Each row is a point. The points of each table are mixes of a few directions, plus a little noise. How many directions does each table use, and how many do they share? Where both have some left over, give the other angles between the two spaces (their principal angles), to ten degrees, smallest first.

First, 5 rows:
[[-1.8 -5.0 -4.5]
 [ 0.0 -0.7 -0.3]
 [ 2.9  7.8  7.0]
 [-0.5 -1.7 -1.4]
 [-0.2 -0.8 -0.7]]
Second:
[[ 0.0  3.2  3.5]
 [-3.1 -0.2  1.1]
 [-2.0 -5.7 -5.2]
 [ 6.3  5.0  2.3]
 [-1.2  1.6  2.4]
 [ 0.0 -3.7 -4.0]]
Directions: first 1, second 2, shared 1

First (8 x 8):
[[ 5.5 -0.8 -4.7 -4.5  3.0  3.4  7.6  6.8]
 [-7.1  3.8 -3.7  4.5  2.3  0.0 -3.6 -4.3]
 [ 1.5 -6.1  6.3 -0.3 -6.5 -3.7  0.5 -0.6]
 [-7.9  2.4 -2.2  1.4  4.7  0.1 -4.4 -2.6]
 [ 1.9 -0.8  5.1 -3.6  1.0 -0.3 -3.2  1.0]
 [ 1.2  0.3 -0.6 -1.0  0.9  0.8  0.9  1.2]
 [ 3.6 -0.9  0.3 -0.9 -1.5  0.3  2.5  1.6]
 [ 1.2  2.2 -0.5  4.5 -3.9 -0.6 -0.4 -3.3]]
Second, 7 rows:
[[ -1.3   0.2   0.3  -0.6  -0.4  -0.9  -1.1   0.2]
 [  0.9  -0.1  -0.1   0.5   0.0   0.7   0.7  -0.2]
 [-10.9   2.2   1.9  -5.4  -2.2  -7.3  -8.0   2.3]
 [  5.7  -0.9  -0.8   2.8   1.0   3.8   4.1  -1.2]
 [  5.1  -0.9  -0.8   2.5   1.1   3.6   3.6  -1.0]
 [ -6.5   1.2   0.9  -3.3  -1.4  -4.4  -4.7   1.4]
 [  7.0  -1.4  -1.2   3.5   1.3   4.6   5.0  -1.5]]
Directions: first 4, second 1, shared 0; angles 40

First:
[[  1.8   0.5  -1.3  -0.7  -7.8  -3.7  -2.1   1.0   1.3  -0.8   3.2  -0.4]
 [ -1.5   1.3   0.2   1.7  -0.9   2.0   0.8   0.2  -2.7   2.3   0.1  -0.8]
 [  2.4  -2.5   1.2   3.2   4.1   3.8  -1.0   2.5  -1.1  -2.6  -1.0  -1.6]
 [  0.2   2.4   3.4  -0.1  -3.4   2.3   0.1  -0.9   4.1   2.0   5.4  -1.7]
 [  6.4 -11.5  -2.2   4.9   9.5   2.1   6.5  -4.0  -5.1   0.0  -4.2   3.7]
 [ -6.9   7.2  -4.5  -3.0   3.8  -0.8  -2.9  -4.4   3.9  -2.0 -10.1  -3.1]
 [ -0.8   1.3   1.7   0.3  -2.4   0.7   0.1   1.6  -1.2   2.0   2.6  -0.1]
 [ -1.8   2.0   0.8   0.5   1.1   1.6  -1.1   1.6  -0.9   0.0  -0.9  -1.3]
 [  0.8  -1.3   0.8  -6.8  -4.2  -8.0  -0.5   2.2   2.0  -0.7   4.6   5.7]]
Second (11 x 12):
[[-0.6  3.1  3.5  4.2 -0.8 -1.9  1.1 -1.3 -0.1  4.3  4.0 -5.0]
 [ 3.3 -0.5  8.2  4.9 -2.0 -0.9  2.7 -3.3  0.5  0.4  0.3 -1.1]
 [-1.2 -1.7 -9.3 -5.7  2.5  1.4 -2.7  1.0  2.3 -1.6 -2.8  3.3]
 [-2.2 -0.3 -9.9 -5.8  2.6  2.8 -2.9  2.7  0.6 -1.4 -1.4  3.9]
 [ 3.1  0.6 -8.0  1.0 -7.3 -1.8 -2.5 -0.3 -0.5  0.4 -1.0  3.6]
 [ 2.2  0.1 -6.2  0.5 -4.0  2.6 -1.8 -3.0  2.6  2.1 -4.8  5.1]
 [-1.8 -2.8  3.5 -3.8  6.3 -3.5  1.1  2.6  0.0 -4.7  3.3 -4.3]
 [ 0.8 -1.5 -1.2 -1.0  0.2 -4.7 -0.5  0.0  1.5 -1.5  1.9 -2.9]
 [-4.6 -0.3  4.0 -2.2  6.2 -1.8  0.7  0.7  1.3  1.0  1.6 -6.6]
 [ 3.2  2.7  6.9  5.7 -1.2  4.4  2.9 -1.1 -2.6  0.4  2.9  2.9]
 [-2.3  0.6  8.4  2.1 -2.5  3.4  1.7  1.9 -5.6  0.3 -4.0  1.3]]
Directions: first 6, second 6, shared 2; angles 30, 40, 70, 90
